Each point is reached from the start by the listed moves, each made 0, 1 or 2 times, or once backwards (-1), plus a little noise. Say if it took an odd or an even number of moves. Then give how often each move was made.
(in the rows, 128 means zero)

Moves:
(1): [111 136 143 140]
(2): [130 131 100 162]
Start: [123 133 134 118]
Points:
[ 88 144 191 110] -> odd (2, -1)
[111 147  92 198] -> odd (1, 2)

Moves:
(1): [139 132 124 124 140 132 123 124 129 148]
(2): [104 134 139 132 118 125 131 132 113 134]
(3): [127 121 130 115 132 124 123 116 129 134]
(4): [136 144 136 127 133 111 143 122 102 129]
(5): [115 120 112 135 130 124 119 121 135 127]
(6): [115 127 130 135 129 131 134 122 144 132]
(7): [159 119 155 124 140 123 137 150 123 146]
(8): [150 131 143 130 138 125 120 126 113 117]
Start: [120 129 132 122 127 137 123 130 116 133]
Points:
[115 152  95 102 125 154 114 117 112 162] -> even (2, 0, 0, 0, -1, -1, -1, -1)
[200 137 201  70 170  95 175 142  64 213] -> odd (1, 0, 2, 2, -1, 0, 2, -1)
[ 72 152 146 118 119 148 141 133 111 198] -> odd (2, 2, 0, 0, -1, 1, 0, -1)
[249 128 190  81 194 121 147 151  90 210] -> even (2, -1, 1, 1, -1, 0, 2, 0)
[124 111 136 134 156 122  91  94 118 121] -> even (0, 0, 1, 0, 2, 1, 0, 2)

Moves:
(1): [133 123 135 134 122 118 132 131 135 136 133 127 113 129 138 122]
(2): [133 127 120 127 108 135 133 147 102 128 128 143 135 121 127 138]
(3): [112 121 121 137 124 122 132 131 128 138 126 133 152 128 130 137]
(4): [119 130 131 125 129 141 130 122 126 128 126 136 126 136 127 111]
(5): [121 143 138 126 138 126 105 133 113 128 127 131 130 116 134 133]
(6): [131 119 129 129 125 133 121 110 125 129 136 120 138 128 129 136]
(7): [145 127 138 131 138 132 122 133 126 143 125 137 124 136 127 136]
(8): [133 111 139 117 131 139 120 134 143 131 131 130 132 125 115 117]
(9): [129 137 131 146 124 134 136 124 138 121 117 139 120 132 125 134]
(10): [110 117 131 116 128 121 133 135 130 133 137 135 112 142 131 138]
(11): [132 138 118 114 128 140 138 134 132 131 138 125 124 122 133 128]
(12): [128 127 131 131 128 129 128 130 131 109 134 122 134 127 129 128]
(13): [129 141 154 122 111 123 137 127 135 139 152 145 131 107 123 125]
(14): [128 129 109 141 143 127 129 123 122 126 145 130 133 135 131 132]
Start: [127 133 115 118 122 119 128 129 132 127 118 129 125 121 125 127]
Points:
[165 148 125 106 165 122 146 125 161 192 211 139  96 132 153 101] -> even (2, -1, 0, 1, 0, 0, 2, 0, -1, 0, 2, 0, 1, 2)
[106 172 179 105  71  81  92 112  71 127 182 154 129  53 141 180] -> odd (0, 1, -1, -1, 2, 2, -1, -1, 0, 1, -1, 0, 2, 0)
[ 91  64 126  79  98 107 173 137 175 221 249 175 158 118 118 135] -> even (1, 0, 2, 0, -1, 1, 0, 2, -1, 2, 1, -1, 2, 2)
[117 149 104  97  53 131 189 152 104 158 246 186 116  83 155 129] -> even (2, 2, 0, 1, 0, 1, -1, 0, 0, 1, 2, 0, 2, 2)
[116 192 185  84 124 142 148 131 176 151 185 177  99  95 133 124] -> odd (0, -1, 0, 1, 1, 0, 1, 0, 1, 1, 2, 1, 2, 0)
[173 105  55 157 191 124 133 117 156 146 145  91 151 168 147 127] -> odd (1, -1, 1, 0, -1, 0, 2, 0, -1, -1, 1, 1, -1, 2)
[ 86 138 110  72 201 140  71  92 107  86 214 101 123 140 151 145] -> even (-1, -1, -1, 1, 2, 2, 0, 0, -1, 2, 1, 2, 0, 2)

Moves:
(1): [131 127 121 135 131 131 130 132 135 136 136 125 121 126 126 122 136 131
 130 137 132 126 133 133 113 132 127]
(2): [141 122 138 126 124 123 127 135 122 125 124 128 130 133 123 130 125 135
 138 127 131 129 128 128 114 125 116]
(3): [124 125 118 130 137 117 129 131 133 113 125 130 136 127 122 137 128 120
 123 128 121 125 133 136 135 136 125]
(4): [123 115 133 122 127 142 130 120 130 131 137 124 130 119 128 130 136 122
 138 130 126 120 130 122 138 131 128]
(5): [121 130 136 121 120 133 132 126 134 131 142 134 119 125 124 117 120 121
 117 124 126 119 125 130 130 127 134]
(6): [135 133 131 120 144 124 132 131 137 127 135 136 130 149 120 130 127 118
 150 117 117 128 133 141 138 125 131]
(7): [115 124 133 124 131 142 123 127 121 127 127 119 130 134 131 130 125 126
 120 131 125 131 132 142 132 123 119]
(8): [120 124 131 131 130 127 126 114 132 129 138 128 136 125 130 134 115 122
 138 122 135 133 129 129 124 129 111]
(9): [132 117 127 127 137 133 130 122 132 132 132 133 128 118 131 119 129 132
 117 130 127 133 139 134 134 130 130]
(10): [139 131 120 131 117 122 123 121 122 127 140 133 118 129 133 132 132 120
 132 126 126 134 132 131 136 119 114]
(11): [116 131 116 118 124 123 132 123 119 130 135 129 115 127 116 138 131 126
 126 124 140 138 140 127 115 125 133]
(12): [129 134 132 127 136 126 135 117 130 125 127 127 129 128 132 128 130 126
 126 126 125 121 129 125 130 135 131]
(13): [126 127 131 119 111 107 116 128 122 131 136 114 134 131 116 126 111 116
 126 143 133 131 138 126 122 133 140]
(14): [116 123 120 123 124 126 134 120 126 126 125 130 138 130 127 120 140 138
 128 114 145 119 135 123 118 124 132]
(15): [132 130 119 131 114 120 119 130 127 123 133 131 126 120 127 132 120 141
 132 122 128 125 130 129 134 128 126]
(16): [118 106 112 134 117 125 129 137 119 136 136 125 123 131 146 125 124 136
 125 130 131 109 149 114 136 125 134]
(17): [129 122 124 129 125 123 127 134 120 132 130 128 127 119 117 124 128 132
 124 137 137 134 133 120 129 127 113]
(18): [127 123 128 120 132 124 119 129 127 132 127 122 127 132 127 125 126 129
 125 125 127 121 122 122 122 129 125]
(19): [128 127 132 141 130 124 129 124 128 127 118 126 127 141 130 128 127 127
 128 125 115 134 128 136 129 140 132]
(20): [121 125 137 121 119 118 125 131 121 128 113 129 144 119 120 138 122 127
 136 133 118 144 121 146 122 124 115]
(21): [131 128 135 135 128 127 130 129 119 127 117 125 126 129 130 128 126 119
 139 128 127 136 129 134 130 122 130]
(22): [127 128 120 132 124 142 127 124 129 126 128 124 129 125 124 131 131 116
 137 133 127 121 129 119 119 130 134]
(23): [127 130 120 134 141 128 140 133 120 135 145 121 137 138 129 127 125 133
 128 129 125 130 119 137 129 138 138]
(24): [125 130 131 130 138 129 122 131 120 123 133 129 127 134 129 136 136 121
 124 122 122 131 124 122 126 123 125]
Start: [123 128 133 134 145 123 117 121 129 141 115 123 149 121 129 141 131 121
 118 125 124 121 127 120 135 140 119]
Points:
[103 135 129 102   7  60  99 134  28 131 132 116 146  78  81 163  91 121
 125 133 151 165 136 159 129  81  85] -> odd (-1, 1, 0, 0, 2, -1, 1, -1, -1, 2, 1, 0, 1, 1, 2, 0, 1, -1, -1, 2, 2, 0, 1, 0)
[143 100 124 161 171  28 119 175  78 117 105  94 205 172  51 154 114  98
 163 143  84 150 153 168  89 192 159] -> odd (1, 2, 2, 0, 0, 1, -1, -1, 1, -1, 0, 0, 2, 1, 1, 0, 1, 0, 2, 1, 2, 1, 2, 2)
[108 123 119  97 191 154 126 105 163 145 178 118 164 145 107  83  78  64
  77 133 104  74 162 151 198 154 158] -> odd (-1, -1, 1, -1, 2, 2, 2, 0, 2, 0, -1, 1, 1, 0, 0, 0, 1, 1, -1, -1, 0, 2, 1, -1)
[ 81 106 143 141 188 119 121  35 159 106  84 116 240 127 109 158 145  66
 134 115  88 129 124 186  88 188  49] -> odd (1, 0, 2, 0, 0, 0, 1, 2, 1, 1, -1, 2, 0, 2, -1, -1, 0, 1, 2, 2, -1, 2, 0, 0)
[ 44  39 129 111  81 112  89  54  81 159 147 134 127  94 170 123 131 136
  68  61 138  82 187  67 132 119  99] -> odd (-1, 0, -1, 1, 2, -1, 0, 1, 2, 1, 1, 1, 0, 2, 1, 2, 0, 2, 2, 1, 0, 0, -1, 2)
[143 132 132 127 187 118 101 102 146  99 145 132 152 180  96 150 196  40
 130  83  64  70  92  80 183 170 111] -> even (-1, 0, 2, 2, 1, 1, -1, -1, -1, 2, -1, 0, 0, 1, -1, -1, 1, 2, 2, -1, -1, 1, 0, 2)
[204 106 132 113 107 100  62  88 156 169 169 115 134  77  73  93  91  67
 206 152 158 115 174  84 140 128  98] -> even (1, 0, -1, 1, 0, 2, -1, 1, 2, 1, -1, 0, 2, 0, 2, -1, 2, 2, -1, -1, 2, 2, -1, -1)
[ 78  85 141 146 156 125 135  54  98 179 163  63 204 216 154 152  90  34
 230 114 101 134 172 164 177 164 173] -> even (-1, -1, -1, 2, -1, 2, 1, 2, 0, 1, 0, 0, 2, 1, -1, 1, -1, 0, 2, 0, 2, 1, 2, -1)
[130  74 144 197 132 182 116 153  77 167  69  65 123 198 217 109 126 161
 127 123  96  55 121 109 122 148 138] -> odd (0, 2, -1, 0, 0, -1, 2, -1, -1, 0, -1, 0, -1, 0, 0, 2, -1, 2, 2, -1, 2, 1, 1, -1)
[ 97  75 155  72 159 148 112 152  73 175 155  91 182 111  92 111 131 191
  83 128 145  95 110 119 103 136  85] -> odd (0, 2, -1, 1, 1, 0, 2, -1, 1, -1, 0, 1, 0, 1, 1, 0, 2, 2, -1, 1, -1, 0, 2, 1)
[ 85 126 170 129 151 234  93  79 165 133 121  96 125  69 125 114 140  92
  66 140  94  42  80  63 164 181  90] -> odd (0, -1, 0, 2, 2, -1, 2, 0, -1, -1, -1, 2, -1, -1, 1, -1, 2, 2, 1, -1, -1, 2, -1, 0)

Moves:
(1): [128 121 126 126 123 121 128 121 117 134 136 120 127 134 130 137 135 126
 135 132 135 129 145 119 133 128]
(2): [118 122 118 133 132 126 131 140 139 139 126 126 120 134 111 131 124 135
 134 136 127 136 134 138 138 114]
(3): [118 128 144 129 121 130 122 141 140 131 133 129 120 136 132 108 120 135
 144 112 125 133 132 136 126 114]
(4): [127 130 134 117 128 119 134 120 132 126 125 140 124 130 132 128 142 134
 128 125 129 123 139 121 134 139]
(5): [128 121 113 130 127 139 130 127 121 121 123 128 121 139 136 132 123 126
 122 132 135 123 127 120 137 156]
(6): [133 126 134 130 126 123 124 127 134 134 128 121 127 130 128 131 129 127
 129 130 132 127 128 132 115 132]
(7): [138 127 128 126 130 125 118 131 128 123 140 139 130 129 126 134 122 116
 123 126 124 124 124 124 130 127]
(8): [121 127 122 133 125 123 121 129 128 146 123 132 137 122 131 125 113 136
 136 109 119 133 128 133 120 113]
(9): [120 135 129 130 142 134 116 123 131 129 127 126 124 129 135 142 128 129
 124 127 132 124 132 138 130 130]
(10): [122 133 115 124 120 135 138 121 124 140 120 128 120 127 123 126 121 127
 123 120 128 142 147 120 127 122]
(11): [128 137 136 123 133 116 129 132 130 111 124 129 130 132 119 124 125 134
 122 134 126 116 122 106 113 135]
(12): [124 121 114 121 126 134 134 127 116 131 122 138 137 134 131 118 130 130
 126 125 138 129 132 133 128 130]
(13): [138 135 131 135 130 122 130 132 124 136 126 126 122 127 127 124 126 130
 132 134 131 125 123 126 130 129]
(14): [147 140 121 128 119 139 124 127 124 117 124 134 132 125 131 127 136 129
 116 134 120 113 128 124 129 127]
(15): [133 125 130 128 133 128 125 126 126 117 118 135 119 125 137 124 130 127
 133 132 125 126 113 128 117 122]
(16): [128 126 127 123 132 131 122 125 128 127 134 129 124 119 124 123 122 131
 134 128 124 131 128 130 127 126]
(17): [130 123 129 132 133 130 123 139 132 130 127 131 134 122 127 130 123 135
 135 124 133 143 130 132 128 122]
(18): [128 132 127 114 129 137 114 138 119 139 116 121 129 118 124 128 143 130
 125 126 128 129 128 129 127 123]
(19): [122 127 127 123 129 130 137 141 142 133 131 120 132 130 130 131 124 124
 133 136 129 121 134 124 129 125]
(20): [134 139 125 135 124 131 117 119 113 135 115 136 135 124 128 125 127 121
 123 138 128 129 132 131 132 129]
(21): [126 130 125 132 142 129 131 140 127 134 129 131 130 126 125 128 132 122
 135 129 116 137 139 124 126 133]
(22): [130 136 118 131 128 127 125 131 127 134 131 121 120 120 136 125 133 124
 119 143 131 126 136 140 133 123]
(23): [125 125 120 137 120 133 136 130 142 129 149 133 118 127 126 133 135 126
 122 138 133 127 128 116 117 128]
(24): [125 132 138 123 123 126 126 127 127 129 130 133 126 128 127 131 120 138
 133 127 119 130 124 138 118 122]
Start: [129 108 125 116 125 130 136 144 130 132 124 127 118 127 136 121 128 136
 119 132 137 111 123 113 131 120]
Points:
[ 76  88   7 156  81 125 191 115 134 212  76 184  85 151 115  78 102 165
  92 143 181 156 193  87 113 156] -> odd (-1, 2, 0, 2, 2, 2, -1, 2, -1, 2, 1, 2, 0, -1, 0, 0, 0, -1, -1, 2, 0, 1, 2, -1)
[124 153 109 121 133 174  40 139 101 220  79 132 124  51 163 102 148 151
 144  98 121 146 178 126  78  52] -> odd (1, -1, 1, 0, -1, 1, -1, 2, 2, 1, 0, 0, 0, 1, 1, 2, 1, 2, 0, 2, 1, 0, 1, -1)
[ 85 131 117 125 137 129 163 195 178 140 102  98  52 184 147 117 154 150
 137 197 175  77 202  79 215 159] -> even (1, 2, 2, 2, 2, -1, -1, -1, 1, 0, 1, -1, 1, 0, 0, -1, 0, 0, 2, 1, 0, 1, 0, -1)
[ 97 183 105 149 189 100 117 194 162 229 110  92  50  96  78 140 132 139
 112 198 130 149 195 108 103  70] -> odd (0, 2, 0, 0, -1, 1, 0, 0, 2, 2, 2, -1, 2, -1, 0, 0, 0, 1, 0, 1, 2, 2, 1, 0)
[121  80  86 113 162 109 187 150 101 134 119 148 107 179 197 164 133 136
 156 177 145  63 133  89 121 188] -> odd (2, 0, -1, 1, 2, 0, 0, 1, 1, -1, 0, 2, 2, 0, 2, -1, -1, -1, 2, -1, 2, 0, 0, 2)
[184 127 113 147 126 160 115 163  89 164 102 130 154  61 155  97 132 110
 182 155  84 132 147  80 122  60] -> odd (2, -1, 0, -1, -1, -1, -1, 1, -1, 0, -1, -1, 1, 2, 2, 2, 1, 0, 2, 2, 2, -1, 0, -1)
[108 130  94  98 119 138 131 112  89 180  76 200 107  82 192  33  88 161
 147  55  91 178 157 188 104  36] -> odd (-1, -1, 1, 1, -1, -1, 0, 2, 0, 2, -1, 2, 0, 0, 2, 1, 0, -1, -1, 0, 1, 2, -1, 1)
[ 71  90  40  85 116 144 159 157  96 223 102 138 159 118 165  83 102 121
 132 118 130 131 205 156 187 118] -> odd (0, 0, 0, 1, 1, -1, 0, 2, -1, 0, -1, 2, -1, -1, -1, 1, -1, 0, 2, 1, 1, 2, -1, 0)

Moves:
(1): [131 124 122 132 148 123 139 128 114 130 116 140 132 124 122 126 107 139
 121 119 145 128 113 127 116]
(2): [115 117 118 124 128 130 116 131 125 133 129 128 133 133 132 127 135 124
 106 123 127 122 121 121 126]
(3): [133 118 140 130 121 125 126 135 132 125 137 126 133 130 143 141 129 123
 138 128 133 117 128 134 134]
(4): [134 129 121 131 125 129 130 127 132 131 126 122 129 134 126 131 125 137
 131 128 124 129 139 135 133]
(5): [127 126 136 128 130 127 129 126 137 115 133 119 133 136 122 135 134 129
 132 141 125 128 126 125 136]
(6): [139 121 121 127 130 133 132 134 132 117 132 129 121 132 130 124 119 128
 130 126 124 124 122 128 132]
(7): [124 124 134 119 128 124 131 108 136 125 133 127 114 129 132 136 138 124
 131 142 126 116 131 125 134]
(8): [129 131 122 132 131 125 116 125 129 126 121 125 130 136 135 129 132 127
 133 125 131 129 128 131 135]
(9): [134 127 128 129 125 138 127 124 126 122 130 132 127 125 131 126 143 137
 128 134 126 121 137 135 133]
(10): [127 120 131 121 129 121 137 120 136 123 134 120 130 128 131 124 128 134
 140 133 123 132 130 133 126]
(11): [129 121 123 133 126 122 123 135 123 126 120 130 129 130 132 129 129 123
 126 123 129 133 133 132 123]
(12): [137 130 122 120 137 131 143 124 130 121 127 120 131 125 134 141 127 129
 130 130 128 123 130 120 128]
(13): [130 126 128 126 128 129 134 127 135 127 134 125 128 117 121 125 134 121
 129 135 125 123 122 123 142]
(14): [129 119 130 131 118 123 131 126 132 132 122 140 133 128 135 122 132 119
 127 132 124 123 131 120 124]
(15): [122 124 126 132 137 140 129 123 121 143 118 125 126 120 135 128 123 119
 129 145 124 128 126 129 125]
(16): [141 128 132 118 127 125 134 131 131 124 125 127 130 132 135 131 132 129
 135 137 142 140 126 134 131]
(17): [137 130 138 135 126 125 126 128 130 116 134 117 130 141 131 126 133 125
 130 136 134 120 138 135 119]
(18): [143 127 131 125 142 127 118 138 119 129 130 131 128 131 122 128 135 138
 134 121 118 130 130 127 127]
(19): [133 132 123 132 124 124 113 130 136 122 137 135 124 128 129 132 129 134
 122 134 129 128 128 141 128]
(20): [144 124 131 130 122 126 127 117 123 124 127 125 135 132 120 131 124 121
 138 131 131 130 134 137 124]
(21): [134 115 127 135 118 131 122 126 135 128 123 132 127 130 121 138 133 118
 129 122 152 131 128 126 113]
(22): [113 128 128 128 119 128 119 119 127 132 127 131 131 121 129 125 128 127
 128 135 123 130 147 120 134]
(23): [121 127 116 136 122 123 128 125 117 131 130 132 130 128 135 126 133 131
 124 130 125 134 128 120 129]
(24): [123 128 134 112 111 123 132 131 128 134 126 125 120 126 132 136 130 123
 136 133 136 111 115 117 123]
Start: [139 123 117 128 116 119 133 138 122 142 131 126 138 120 128 127 124 127
 131 136 108 113 127 123 133]
Points:
[182 101 129 158  95 113  71 130 126  98 164 142 135 158 124 185 185 140
 133 128 131  76 179 110 112] -> odd (0, 0, 1, 0, 1, 0, 1, 0, 1, -1, 0, 1, -1, 0, -1, -1, 1, 2, 1, 0, 2, 1, 1, 0)
[ 96 105  72 139  93  93 108  95 150 125 117 123 153 147 176 122 150 126
 110 154 128 122 157 110 104] -> even (0, 1, -1, 0, 0, 0, 0, 2, 0, 2, 0, 1, -1, 1, 0, 0, 1, -1, 1, -1, 1, 1, 1, 0)
[173  70 161 139 135 118 120 106 172  87 172  82 107 153 145 122 191 115
 201 249  64 128 185 137 160] -> odd (-1, -1, 0, 0, 2, 2, 2, 0, 0, 2, 1, -1, 1, 0, 2, 1, 2, 2, 0, -1, 1, 1, 1, -1)

Moves:
(1): [134 132 129 124 130 122 136 129 123 125 118 118 132 126 125 130 122 118
 134 138 131 121 127 129 133]
(2): [124 126 136 126 118 116 133 135 132 134 131 130 124 124 133 127 135 132
 132 131 143 126 119 123 125]
(3): [135 133 132 125 139 116 128 130 127 131 136 131 130 123 126 131 123 127
 130 125 120 136 120 135 114]
(4): [127 128 118 127 135 142 143 130 119 127 130 122 129 126 128 135 130 132
 125 128 129 120 115 135 127]
(5): [117 124 127 123 138 125 114 133 132 122 119 120 121 121 126 130 143 123
 122 128 130 127 125 127 126]
(6): [122 133 120 124 131 120 121 132 135 134 133 122 121 128 143 132 130 123
 132 126 128 132 135 117 126]
(7): [130 117 127 140 130 124 131 135 135 129 128 125 139 133 135 126 126 136
 126 125 126 129 131 140 126]
(8): [129 131 119 134 120 127 129 131 133 136 132 122 133 126 126 139 123 134
 130 126 123 124 119 136 126]
(9): [141 132 128 123 128 123 131 124 131 124 119 123 130 123 125 131 144 136
 139 127 141 134 142 123 135]
(10): [133 133 125 123 119 133 130 130 119 123 126 132 126 132 134 143 126 125
 134 134 137 129 122 132 126]
(11): [134 131 120 131 134 136 121 116 139 127 137 120 136 136 128 129 113 138
 107 128 133 134 112 134 134]
(12): [130 127 132 129 133 121 129 125 128 123 133 129 148 134 131 124 124 134
 121 118 129 119 126 120 125]
(13): [137 128 123 127 129 130 125 130 128 126 123 115 126 124 125 121 119 130
 131 111 127 132 123 123 127]
(14): [125 126 129 124 134 129 134 119 137 131 133 125 123 131 131 125 132 127
 132 136 123 125 131 122 122]
(15): [131 139 130 113 129 134 124 135 135 124 135 138 123 125 134 134 125 125
 136 127 135 118 125 130 143]
(16): [118 140 137 129 131 131 130 143 129 131 122 126 124 135 120 122 131 114
 139 130 138 129 130 129 134]
(17): [130 138 124 129 126 125 133 133 139 125 124 134 125 127 127 123 137 126
 124 125 136 133 130 128 125]
(18): [117 125 125 114 123 120 135 128 129 127 124 120 134 138 119 133 123 120
 126 132 126 136 124 125 125]
(19): [128 124 114 129 119 138 117 132 130 125 130 133 134 113 133 129 124 121
 130 135 130 129 133 131 127]
(20): [123 136 118 130 135 125 125 127 121 122 120 133 132 135 125 127 126 135
 134 127 122 119 122 132 125]
(21): [127 131 124 121 123 131 135 126 126 117 128 126 135 130 132 121 125 124
 135 113 127 133 122 132 132]
(22): [138 136 130 115 121 136 143 140 130 123 117 124 145 120 137 131 129 122
 131 134 120 134 127 122 135]
(23): [126 138 131 141 133 127 127 123 138 119 125 130 121 121 132 130 118 130
 135 122 132 138 137 117 121]
(24): [127 131 130 123 124 124 120 131 128 128 139 120 120 136 124 130 132 133
 123 132 118 135 137 119 126]
Start: [133 114 124 129 131 134 128 115 139 124 135 121 135 119 122 136 122 122
 116 126 112 117 127 130 127]
Points:
[147 171 142  49  80  80 193 171 249 137 123  36 202 163 122 132 157 113
 118 130 173 152 115  96 194] -> even (1, 2, -1, -1, 0, 1, 1, 2, 2, -1, 2, 1, 0, 1, 1, 2, 2, 2, -1, -1, 1, 2, -1, 1)
[132 167  55  71 146 155 170 191 133  59  44  52 163  78 169 155 114  69
 239 109 182 127 110 144 165] -> odd (2, 1, 0, 2, 1, 2, 2, -1, 2, 1, 0, -1, 2, 0, 1, 2, -1, 1, 2, 2, 2, 1, 1, -1)
[122 131 149  18  70 140 206 161 147 114 134  76 126  97 109 134 145  82
 156 129  90 155 107  83 145] -> even (0, 2, 0, 1, 0, -1, -1, 0, 0, -1, -1, -1, 1, 1, 1, 0, 0, 2, 0, -1, 2, 2, 0, 2)

Moves:
(1): [124 113 127 123 128 120 116 145 108 144 114 117 134 133 124 133 117 129
 127 141 141 120 126 126]
(2): [135 139 123 144 110 117 141 118 130 116 109 127 121 137 131 125 123 129
 142 122 117 135 113 115]
(3): [105 115 123 127 127 124 132 129 122 124 127 125 130 132 118 139 113 131
 127 131 125 119 122 132]
(4): [129 133 110 127 123 132 124 110 140 135 122 114 126 130 117 137 131 140
 125 126 140 134 130 120]
(5): [115 148 152 127 134 139 121 115 121 135 125 132 130 113 119 129 134 132
 147 130 131 121 127 126]
(6): [132 131 137 140 121 140 137 134 120 132 125 133 153 130 126 112 129 123
 121 154 155 121 141 120]
(7): [129 147 135 123 137 132 122 126 126 141 130 122 126 143 134 113 121 114
 119 124 133 115 155 126]
(8): [144 118 131 127 119 133 140 153 105 130 134 116 113 138 110 120 136 127
 136 129 113 136 138 118]
(9): [119 138 147 143 120 123 111 142 127 136 128 132 125 122 139 127 113 121
 119 131 131 130 135 116]
(10): [121 136 128 131 118 132 130 127 121 136 138 138 134 118 132 121 123 134
 125 115 123 135 125 114]
(11): [140 119 123 117 110 124 135 127 146 127 132 119 131 112 124 139 134 122
 129 135 127 126 152 131]
(12): [131 133 120 126 130 128 126 117 123 118 136 132 127 131 127 127 133 136
 113 119 134 113 125 126]
(13): [126 139 116 127 148 119 143 117 143 127 127 126 122 138 127 131 148 133
 144 124 141 130 133 113]
(14): [135 134 110 136 131 113 118 136 146 128 120 123 124 107 121 116 117 125
 115 135 127 121 130 129]
(15): [131 141 136 127 135 134 129 135 114 138 131 128 127 126 139 132 127 132
 117 125 129 129 120 136]
(16): [130 126 132 108 127 114 125 119 134 124 132 126 131 125 131 124 123 138
 130 126 135 133 113 121]
(17): [130 128 130 134 125 126 124 132 128 121 122 124 135 124 127 127 120 134
 132 112 141 123 138 141]
(18): [125 130 135 136 120 125 134 118 131 130 129 121 129 140 118 109 147 122
 126 121 126 131 111 122]
(19): [139 112 134 137 132 128 131 126 144 143 128 131 126 129 119 123 122 112
 118 126 140 129 131 131]
(20): [125 142 125 114 136 109 136 119 143 125 120 129 126 124 119 129 137 130
 118 125 126 132 140 138]
(21): [126 115 123 134 131 129 133 130 117 121 117 125 144 123 110 130 119 121
 133 121 133 132 128 117]
(22): [136 151 129  99 131 128 132 131 158 133 112 138 131 137 136 139 134 139
 131 113 101 130 114 133]
(23): [132 113 134 153 120 129 134 131 112 133 135 121 145 145 115 131 129 131
 112 128 122 126 127 129]
(24): [122 115 132 144 140 123 146 117 128 131 125 123 121 117 127 120 137 140
 113 118 120 128 117 127]
Start: [121 135 119 127 102 135 130 119 108 129 129 135 139 106 133 124 123 109
 135 123 119 122 119 129]
Points:
[190 184  64 122  69 116 111 141 110 212  91  57 126 198  98  95 117  69
  69 109 159  94 130  36] -> odd (2, 1, 0, 2, -1, 0, 2, 1, 1, 0, 1, 2, 1, 1, 2, 0, -1, 2, 1, -1, 1, 1, 0, -1)
[191  69  65  90  89  84 208  86 185 125  79  72 160 176   7 137 168 108
  50  36  26 128 138 159] -> even (0, 0, 0, 1, -1, -1, 1, 1, -1, -1, 1, 1, -1, 0, -1, 0, 0, 1, 1, 2, 2, 2, 2, 1)
[194 175 132 165 147  21 167 140 161 165  35 109 144 162 139 119  91  77
  53  57 180  75 221 118] -> odd (2, 2, -1, -1, -1, 0, 2, 0, 2, -1, 1, 2, 2, 0, 1, 0, 2, -1, 2, 2, 1, 1, 1, 1)
